Rows are points. Before rounding, the points of a table are all equally far from one centre. They may lie mostly on one side of it. Where is the centre, to within rounding?
In the rows, zero is written as 128.

Points, 7 rows:
[[125 176]
 [106 172]
 [ 79 147]
 [ 90 160]
 [116  63]
 [114  64]
 [ 72 126]]
Centre: [129 119]

Points, 15 rows:
[[116 155 124 144 191 129 103 145 126]
 [ 56  90 109 138 165  94 147 146 137]
 [ 58 189  78 109 153 129 183 141 117]
 [ 59 159 121 168 154 111 163 130 143]
 [ 74  96  72 144 144 140 168 166  88]
 [ 65 129  85 111 191 108 181 138 115]
 [ 74 135 111 148 147 128 202 140 150]
 [ 34 130  96 117 161 147 165 135 112]
 [ 40 166  82 117 153 103 165 158 153]
 [ 85 120  31 123 132  65 170 135 122]
 [ 47 152  85  93 159  93 182 118 133]
 [ 53 143  95 132 159  82 180 143  93]
 [ 60 149 127 147 172  89 134 144 150]
 [ 43 177  67 118 147 145 165 131 141]
 [ 27 122  77 128 117 108 169 123 109]]
Centre: [103 138  90 116 126 116 136 133 123]

Points, 27 rows:
[[221 110 179 124 160  92  46 165 124 101  86 132 118 178  70  85 162 115
  139  90]
 [209 153 145 115 146 139  26 164 133 140 101 132 108 149 141 109 168  92
  186  58]
 [181 143 194 106 146  85  39 161 144  75 115 158 110 185 143 109 173 114
  166  97]
 [190 143 147  98 162 124  80 178 123 122 143 120  67 166  89  79 196 121
  181 118]
 [204 135 177 105 151  77  85 168 164 100 142 146 122 164 101  92 162 110
  196  94]
 [192 175 148 112 180 109  47 153 149  69 120 114 151 168 116 115 145  87
  187 103]
 [194 165 136 108 187  84  59 154 162 130 145 139 134 175 126  96 169 127
  180  85]
 [213 197 130 101 156  98  98 156 131 152 125 131 139 117  80 117 161  93
  206 123]
 [205 164 154 131 123 122  75 153 144 104  97 164 137 183 121  78 169  84
  177  77]
 [172 152 157 142 142  71  33 152 149  89 135 123 121 148 141 106 161 133
  188 121]
 [202 135 119 128 153  82  68 122 144 146 120 132 117 153 117 122 140  65
  185 103]
 [207 142 170  74 133  97  66 159 147 110 131 138  70 183  96  97 171  92
  168 101]
 [191 176 160 138 169  87  54 135 115  93 117 101 146 155 126  96 152 106
  179  61]
 [179 147  92  63 154 109  76 179 128 156 112 106 123 130 116  86 185 102
  165 100]
 [195 169 116 156 132 124  85 161 128 109 154 134 109 175 108 104 157  82
  175  75]
 [219 116 132 131 169  95  42 135 121 109 125 149 141 162 114 100 178  94
  188  99]
 [183 165 130  92 132  85  58 149 131 122 132 197  97 177 128 128 159  63
  152 105]
 [185 170 129  63 162 133  51 125 171 114 139 149 103 183 164 111 161 122
  165 119]
 [179 152 148  68 147 106  32 121 133 161 132 160 116 179 135 100 166  69
  166 129]
 [192 164 137  96 137  98  89 207 125 103 123 140  91 164 110 122 179  91
  190  87]
 [167 168 150 111 166 102  60 126 143 129 139 158 150 164 130 125 124  77
  149  41]
 [231 150 132 123 176 101  62 160 153 112 106 109 101 151  97  93 146  86
  186 102]
 [186 127 147 129 109 103  63 164 147 125 116 149 105 195 101 132 175 103
  143  69]
 [196 192 126 149 135  88  92 143 123 133 106 124 125 179 115 107 154 119
  179  76]
 [188 132 165 110 157  78  95 160 151  92 160 121 119 161 124  90 149 121
  207 102]
 [181 128 183 157 156 110  48 136 105 152 117 141 136 163 108 101 175 128
  181  65]
 [221 157 144 138 160  78  68 184 134 111 147 127 131 134 126 106 202  96
  189 100]]
Centre: [200 150 168 105 149 133  87 162 105 126 130 139 133 128 134 116 133 120
 115 129]

Points (27 x 24):
[[160  92 117 180 132 155 102 159 171  89 133 158 148 177 180 145  91 115
  126 156 111 196 132 214]
 [173 117 122 155 162 157 109 158 159  76 146 138 118 149 193 118  40 145
  152 135 110 165 143 223]
 [152 135 124 186 153 145  79 183 159 125 102 156 147 195 197 148  93 163
  135 179  99 153 157 212]
 [156  85 141 158 174 132 132 178 175 106 149 151 130 138 190 118  98 134
  151 128 124 183 126 211]
 [156  82 121 156 155 119 113 172 193  80 147 140 167 146 194 114  73 121
  164 131  97 150 151 199]
 [174 104 121 149 183 131  78 174 153  81 179 155 119 177 216 153  84 128
  153 136 128 131 109 211]
 [176  98 154 174 163 129 110 172 170  79 130 135 160 133 208 115  77 147
  140 152  99 165 142 221]
 [155 107 123 186 172 139 122 186 195  94 155 160 152 163 158 135  96 140
  149 139  96 146 155 213]
 [181 113 149 182 154 162  94 135 165  95 179 146 118 158 182 150  82 141
  148 159 111 172 134 204]
 [190  99 145 167 172 124  92 191 188  82 143 129 154 199 176 133  77 114
  135 137 115 135 149 215]
 [158 104 116 193 148 122 112 184 176 110 142 147 165 141 173 109  58 125
  124 128  71 163 117 225]
 [173 104 135 193 183 124 114 161 113  72 139 151 125 142 186 122  86 124
  158 170 105 152 117 212]
 [166 113 155 175 162 141  92 175 182  95 138 129 134 169 167 126  73 148
  167 154 126 157 136 231]
 [134 116 134 174 189 132 101 177 170 101 147 138 115 170 185 151  63 128
  153 134 105 118 137 197]
 [170 116 131 175 148 136 100 127 190  80 158 150 115 168 161 142  72 138
  137 141  90 165 143 220]
 [155  91 138 187 176 138  82 188 152  89 149 148 168 163 181  91  80 130
  136 112  80 131 104 223]
 [157 125 108 150 145 119  84 202 170  69 146 144 109 159 163 140  62 125
  116 129  70 145 129 239]
 [156 103 125 164 156 130 100 181 191  79 174 156 143 164 177 113  70 153
  135 123 103 175 163 194]
 [165 101 123 176 149 118  93 174 152  84 176 147 136 162 166 113  89 180
  133 162  65 163 160 220]
 [146 129 132 147 142 112 116 179 162 114 126 150 161 185 177 147  84 122
  136 120  96 185 144 238]
 [157  90 113 152 162 135  69 193 190  95 156 164 145 162 151 145  86 139
  153 164 100 127 150 219]
 [170 107 155 200 149 134  94 160 153  74 166 135 145 163 175 128  77 153
  130 159  85 181 131 214]
 [162  93 116 176 167 123 111 178 168  90 124 157 120 155 179 138 109 120
  142 130  82 141 151 236]
 [148  80 105 169 165 124  93 157 168  65 165 145 154 153 167 117  81 134
  159 167  92 156 151 194]
 [180 127 115 188 179 131  72 147 174 110 140 160 112 165 195 130 106 132
  132 149 106 141 177 200]
 [154 127 165 144 183 148 122 165 167  85 169 144 134 179 170 132  81 126
  145 158  73 169 163 185]
 [156 112 121 158 148 140 113 163 151  81 147 146 127 159 191 126  55 169
  138 141  81 166 172 218]]
Centre: [192 135 114 132 136 133  99 172 144 106 124 136 142 164 164 121 110 151
 133 139  91 137  98 153]

Points (31 x 24):
[[123 157 155 145 143  80 102  75  87 115 134 160 169  52 153 138  76 159
   93  75  65  83  78 145]
 [124 117 174 156 158  45 109  75  91 136 116 187 158  67 150 105 110 147
  108  93  42  94  90 134]
 [160 148 144 137 131  76 108  89  80 127 135 182 132  98 141 121  78 153
   64  96  68  99  84 176]
 [143 144 166 118 140  55 104  62  82 140 142 170 161  82 126 110  94 142
   76  75  67  69 108 118]
 [145 148 175 130 154  67 124  81  88 105 150 188 175 107 125 112 100 184
  112  83  63 112  65 144]
 [113 170 176 166 148  71  81  90  50 118 112 159 148  58 100 105 112 149
  110  82  71 110  99 150]
 [127 152 168 119 126  86 130  88  85 127 109 157 151  86 124 133 131 180
   69  75  55  71  76 138]
 [151 160 150 146 169  65 132  65  71 133 109 197 130  91 128 142 108 164
   82  92  82  89  69 137]
 [141 148 161 145 150  71 118  94  49 168 115 173 117  65 169 124  99 159
   87  75  90 110  87 158]
 [147 148 162 158 154  81 113  70  63  93 115 183 170  73 149  89 119 144
   98  83  76  89  82 135]
 [135 159 172 139 171  89  95  93  95 119 115 193 200  83 142 110  85 160
  124  80  82  75  80 135]
 [148 145 174 136 166  53 104  78  58 133 124 181 162  91 137 120 101 139
  114  88  91  91  62 151]
 [150 132 171 148 161  75 118  79  58 113 133 183 144  62 160 140 103 168
  113  88  67  96  75 153]
 [141 145 158 166 130  91  89  88  79 127 131 168 160  47 124 110  98 191
  101  72  81  87  97 176]
 [108 106 150 155 151  76 107 105  54 148 127 176 180  71 123 106 111 183
   88  82  98 103  61 157]
 [139 127 201 134 118  89  87  63  96 138 116 169 167  77 132 110 112 152
   81  78  70  81 106 130]
 [162 119 148 125 141  95 111  96  74 121 134 190 181 111 148 115  99 181
   68 103  88  83  87 153]
 [132 151 159 163 165  63 107  88  73 119 128 193 152  63 148  91  90 144
   96  86  81  84  66 151]
 [143 182 143 153 148  84 103  74  95 100 127 171 155  87 154 110 109 159
   90  71 107  64  86 160]
 [130 166 139 177 140  74  96  87  97 132  93 166 166  93 153  97 110 187
   93  82  61  86  85 157]
 [140 159 205 140 153  72 100  91  97 150 136 157 142  79 146 110  94 169
   91  78  76  87  79 171]
 [119 149 142 137 169 100  89 127  70 104 133 196 140  63 142  89 105 165
  116  77  67  93  59 157]
 [123 148 170 162 172  79 134  88 110 173 138 144 208  78 132 105  90 151
   87 105  57  85  76 151]
 [124 141 132 118 159  61 131  78 113  94 134 201 172  78 128 114 135 160
   80  86  74 115  87 138]
 [143 132 149 167 171  53 110  87  86 158 115 175 138  74 155 116 118 143
   84  93  87  51 122 160]
 [142 133 149 134 145  86 132  86  70 116 140 164 212  72 159 110 127 152
  108  95  84  76  68 146]
 [134 155 181 148 146  59 113  65  80 128 122 191 163  75 146 128 108 175
   98  98  90  55  97 107]
 [142 163 167 196 149  78 124 106  69 119 132 165 151  66 156 126  96 167
   86 103  75  86  60 151]
 [134 162 176 170 149  82 130  50  86 139 132 181 167 106 125 125 107 144
   73  88  94  72  99 151]
 [119 149 140 154 152  60 106  92  82 133 115 194 135 109 125 109  95 188
   85 120  92  73  63 173]
 [138 175 181 127 136 105 113  66  92 100 110 170 166  84 156 124  81 190
  102  72  85  86 108 123]]
Centre: [125 131 137 146 145 111 128 109 111 141 134 139 129  94 122 108 107 151
 131 118 104 111 107 110]

Points (29 x 24):
[[125  69  97 105 122 149 121  80 179 115  99  90 171 134  43 189 183  98
  161  97 170 155 159 151]
 [116  57  92 125 139 140 107  73 183 150 120  96 145 169  97 188 187 141
  129  80 203 148 156 151]
 [110  74  89 130  83 169 114  79 180 112 134 108 206 183  76 141 172  85
  141  89 181 150 159 156]
 [126  65 107 118  89 154 127  78 188 112  87 107 166 125  87 187 198 116
  157  83 142 140 165 154]
 [107  64  84 145 123 138  97  82 199 120 108  94 190 180  58 150 170 107
  133 106 148 157 162 140]
 [117  61  88 130 102 138 126  60 173 113 123  95 179 161  91 176 189 141
  132  93 143 128 168 142]
 [139  68  80 121 110 127 110  69 161 122 137  82 200 131  62 149 191 108
  102  76 151 154 176 142]
 [109  78 108 112  85 144 119  65 185  93 111  89 192 154  81 176 170 123
  137  89 158 181 160 147]
 [141  66  87 135  87 156 116  59 186 111 114  88 161 133  60 178 212 113
  144  88 149 151 123 133]
 [108  88 110 104  96 135 110  96 192 115 106 102 156 173  85 175 183 140
  162  97 185 131 158 105]
 [111 101  83 152 129 132 120  75 171 137 112  85 168 163  50 185 197 139
  132  91 140 141 150 119]
 [120  67  84 143 103 165  87  74 182 127  95  86 192 123  64 175 194  92
   97  76 171 133 148 155]
 [ 94  62 101 106 103 133 125  71 194 117  92 110 167 151  82 156 155 150
  154  85 160 147 163 146]
 [ 94  87 102 104 109 146 120  91 204 123 116 128 180 163  73 164 191 126
  148  69 157 147 159 113]
 [103  73  65 135 111 162 112  74 150 110 108 107 176 176  82 168 216 130
  139  90 167 148 159 147]
 [113  69  93 138  96 146 136  65 174 126 118  91 178 140  52 167 179 128
  157  88 170 128 170 121]
 [125  52  82 112 106 127 108  93 173 127 121 107 187 160  47 154 194 118
  136  94 184 175 153 137]
 [131  51  88 122  92 149 129  51 177 107 108  85 180 156  73 153 140 107
  124 105 169 161 147 112]
 [101  67 108 150  98 138  88  40 155 117 122  94 164 134  69 161 182 135
  157  75 166 165 173 117]
 [ 93  50 104 138 105 162 104  68 193  99 111  90 157 140  91 171 172 103
  121  74 169 122 164 133]
 [133  67 112 128 100 152 107  56 194 120  82 101 207 166  70 156 152 126
  153  81 199 144 130 113]
 [140  81 107 110  94 138  86  68 210 106 110 102 186 167  64 177 172 103
  148  89 162 142 128 116]
 [118  89  82 130  88 128  88  81 208 114 144  89 203 136  85 174 185 129
  148  89 176 141 133 116]
 [129  82  89 100 100 143 119  61 189 117  89 117 195 172  89 171 187 121
  138  97 175 154 169 168]
 [106  78  87 108 126 113 113 102 182 113 121 112 177 170  75 174 158 109
  133  73 150 136 172 116]
 [111  78  94 122  89 146 100  60 158 107 140  80 173 147  61 195 171 137
  136  93 180 157 143 147]
 [127  90  70 153 115 139 118  81 186  95 122  76 162 152  54 184 182 118
  146  85 161 144 147 114]
 [104  61  71 133 120 162 109  86 183 138 117 109 165 165  66 186 154 108
  155  88 201 130 144 151]
 [134  72  70 127  92 127 122  76 184 120 133 102 171 171  80 174 165 110
  136  82 155 164 171 118]]
Centre: [137 112 116 141 128 147 106  92 153 130 113 112 161 129 107 132 165 109
 135  95 172 151 126 143]
